Each row of a before or after table is a point. The points were changed in one or more steps. Then noise was added and the rows were shuffled. The steps act on columns, c1 being the first. Write out the steps. A step turns or swaps two columns, mirrors them in a line or flattens them onto one, adds a multiple of one to another, or multiplies or shifts one. Angles are multiples of 10 degrees, from the lower column toward the higher: turns from -170 to 170, lines from 10 to 170 but not 90. Use the fewest steps. Two steps may share a column if one is a turn and the other turns, adds or multiplies; they go together, in the order done. Otherwise the lowest column goes first.

Before:
[[-19 -16 -30]
 [ 19  24  23]
 [ -2  15  48]
 [ 17   5  31]
 [-24  55 -31]
 [ -7 -39   7]
 [-15  23 -16]
 [-34 -28 -13]
 [-21 -24 -13]
 [-34 -13  -3]
 [  2  61  21]
 [  2  59 -26]]
After (12 x 3):
[[  6  36  -6]
 [ 51 -32  42]
 [ 60  -7 -64]
 [ 12 -30  45]
 [ -7  44 -26]
 [ -4  24 -60]
 [-29  26  14]
 [ 27   3 -33]
 [ 50 -33 -53]
 [-10  30 -27]
 [ 14  -4  96]
 [ -4 -16  61]]
Steps: turn c1 and c2 by -120 degrees; multiply c3 by 2

Before (13 x 9):
[[-34  35 -37  27 -51  -3  32  20 -16]
 [ 17  -1  11  10  27  23  15  58 -11]
 [ 30  -6 -32 -38  -9  15 -18  27   1]
 [ 23   8  16 -11  -5   9  -3  14  48]
 [  7 -30 -17 -35   4  67 -39 -52  55]
 [ -1  33   7 -17 -30 -62  25   3  16]
 [ 35  17   0 -38 -12 -50  14  55  26]
 [-49 -48  -7   1  -9  24 -77 -33  54]
 [ 34  50  17  33  21 -46  27  31   3]
 [ 42 -52  34  -7 -23  28 -16  -2  26]
 [ 32 -25  -3  10   6  27 -55 -22 -10]
 [-36  -6 -80  77 -18 -40  45   0   9]
 [-33 -62  19 -55  14  12 -31 -68  36]]
After (13 x 9):
[[-33  36 -39  26 -78   7  31 -23  -3]
 [ 24   7   1 -12   6  19  -2  48  25]
 [ 42 -53  23  -6 -15  39 -16  35   5]
 [-49 -49  21   0 -10  32 -77  16  59]
 [ 17  -2 -37   9  18  32  16  29 -38]
 [ 33 -25  15  10  -3  37 -53 -18   3]
 [ 34  49 -11  34 -14 -36  27  26 -18]
 [-36  -5 -51  77 -95 -29  44 -41  47]
 [-34 -63  64 -54  69  22 -31   1  46]
 [ 35  19 -42 -37  23 -41  13  44  -2]
 [ -2  32   1 -15 -12 -52  25  16   6]
 [  9 -31  29 -35  39  77 -38  -2  72]
 [ 30  -5 -41 -37  29  26 -19  -5   6]]
Steps: turn c3 and c8 by 50 degrees; turn c8 and c9 by -40 degrees; add -1 times c4 to c5; shift c6 by 10

Before:
[[ 19  19  33   1 -35 -29   1 -16  35  -7 -32 -40  29 -20 -23   4 -29  11]
 [  4 -21  -2   4  20  16   5  17 -36  -7 -29  -7  11  -5 -11 -23 -18 -15]
 [ -2  12  19  37  -4 -20  14 -19  30  15   5 -21  12  -8 -18  24 -27  22]
 [  8 -22  30  16  -6  -4  28 -22  44  17  13 -36  15  16 -33  -9 -59  27]
 [-25   5 -14 -13 -18 -29 -23  27 -16   6 -22 -11 -18 -10  22 -36   3 -43]
 [  8 -17   8  13 -20 -19  19  -7  35  20 -12 -32  31   3 -18  23 -22 -21]
 [-26   7  30 -24   3 -27   0  33  14  32 -24  -7   7  -5  30 -10  12 -22]
 [ 53 -15  12  31  15  18  10  17  16  30  13 -19   0  30 -14 -10 -13   4]
 [ -7 -14 -14 -35  16 -17 -24  33 -19 -15 -10  -7  -6  16  12 -11  30 -24]
 [ -1  -5 -13  -7   7  19  -9   9  -4  -2  -5   8  18   1  -7 -41  24 -28]
 [ -6  33  24 -19 -30  -3  33  52  40  26  30  -7  -2  13  27  31 -13 -13]]
After (11 x 18):
[[-26   8  31 -23 -37 -67   0  42  14  96 -62  -5   7  -5  31 -10  11 -20]
 [  5 -21  -2   4 -20  39   5  22 -37 -21 -69  -9  11  -6 -10 -22 -18 -16]
 [ -2  10  18  37 -44 -50  14 -25  31  46 -35 -20  12  -9 -18  25 -27  23]
 [ -2  -5 -12  -8 -32  47  -7  11  -3  -6 -45   8  17   0  -7 -41  25 -26]
 [ 20  18  32   2 -74 -71   1 -18  35 -20 -74 -41  29 -20 -22   4 -30  11]
 [-25   4 -13 -12 -58 -73 -24  35 -15  20 -65 -11 -19 -12  24 -37   4 -42]
 [ -8 -14 -14 -35 -23 -45 -24  43 -17 -45 -52  -7  -6  15  12 -10  29 -24]
 [ 53 -15  12  31 -26  46  10  23  14  90 -28 -19   0  31 -14  -9 -13   5]
 [ -7  32  23 -18 -69  -6  34  67  41  76  -9  -7  -2  13  27  32 -11 -13]
 [  8 -20  30  17 -46  -9  30 -29  44  52 -27 -37  13  17 -33  -6 -59  29]
 [  9 -16   9  12 -60 -50  21  -9  35  60 -53 -34  31   3 -18  21 -22 -21]]
Steps: shift c5 by -40; multiply c6 by 2.5; multiply c8 by 1.3; multiply c10 by 3; shift c11 by -40

Before, 8 rows:
[[ 22   4  37  -8 -14 -31 -33  -3 -14   8  -3  20  -7  15 -22  17   0 -26
    6  13   3  15 -14   8  -2  -5 -17   7 -25  37   6 -15]
 [ 15  13 -10  -3  34  37 -26 -14 -31  19   0  19 -27  15   1  -7 -17 -17
   -4  24   1 -15  14  28  -6  20  15   1  10  31 -20  -1]
 [ 23  29  17 -45  12  -6   1  -4 -26 -16  -3  15  24  19 -13  24 -12 -27
    2  10   9 -21  13  10 -27 -11 -11  15  12  18   4 -19]
 [  6  16   2   3  19 -28  -4  15 -35  -9   2  13 -10  11 -10  21   9 -24
    5  23 -92 -20  52   6 -25  17 -60  -1  15  10   2 -19]
 [  9   2  16   3  24 -21 -36 -25 -41 -16  -9  21 -27  18   3 -14   6   8
  -20  21   1  18  36  25  17  -1  21  16 -19 -49  13  -8]
 [  1   9  -9   4  12 -27 -12 -23   3 -21  -1  -2 -12  19 -11   2  -1  15
   60  10   7 -22 -14   9  -6 -31  27   0   0  29   3  10]
 [-75  11 -10 -49   6 -22 -11   6 -23  -9 -20   8  -5 -32  21  57  -7  15
  -18  21 -60   7   1  26  -6  25  20  10  -2  16  10  31]
 [ 15   9  -6   2  19 -33 -25  14  79  71 -19   5  -7  14 -14  -6  -5 -18
  -17  17   4  -6  -9  24  25  23  -9  13  11  41 -21   9]]
After:
[[ 10   5  16   4  25 -21 -37 -25 -42  -4 -10  21 -27  18   4 -16   6  20
  -19  20  -6  18 -23  25  18  -1  21 -32 -19 -48 -20  -9]
 [ 22  10  36  -8 -15 -31 -33  -2 -14  -8  -5  20  -6  14 -20  17   0 -65
    6  13   4  15  16   9   0  -6 -18   2 -25  36   3 -15]
 [ 24  32  12 -46  12  -5   2  -4 -25   5  -3  15  24  18 -14  23 -12 -68
    3   9   4 -20  -4  11 -26 -11 -11 -20  12  18 -16 -20]
 [-76  11 -12 -47   8 -22 -12   7 -23  -6 -22  10  -6 -34  20  58  -6  37
  -17  20 -64   7   4  26  -6  25  18  -9  -4  15 -14  33]
 [  0   7 -12   3   9 -27 -11 -23   3   7  -1  -3 -12  19 -11   2   0  38
   60   9   1 -22  11   7  -6 -30  28   7  -1  29 -18  10]
 [  5  16  -1   1  18 -27  -4  14 -36   4   2  12 -10  11 -10  20  10 -61
    5  24 -97 -18 -45   7 -24  17 -59 -25  15  11  -8 -19]
 [ 14   7  -7   2  19 -34 -26  13  79 -18 -18   6  -8  15 -14  -7  -5 -46
  -17  17  24  -5  15  23  24  22 -10  -8  12  41  72   9]
 [ 16   9 -11  -3  34  37 -24 -14 -31   6   0  20 -28  14   3  -8 -17 -42
   -5  25   9 -14 -13  28  -6  21  15  -8   8  31  27  -1]]
Steps: turn c2 and c3 by -10 degrees; turn c10 and c31 by 120 degrees; add 0.3 times c31 to c21; multiply c18 by 2.5; turn c23 and c28 by -150 degrees
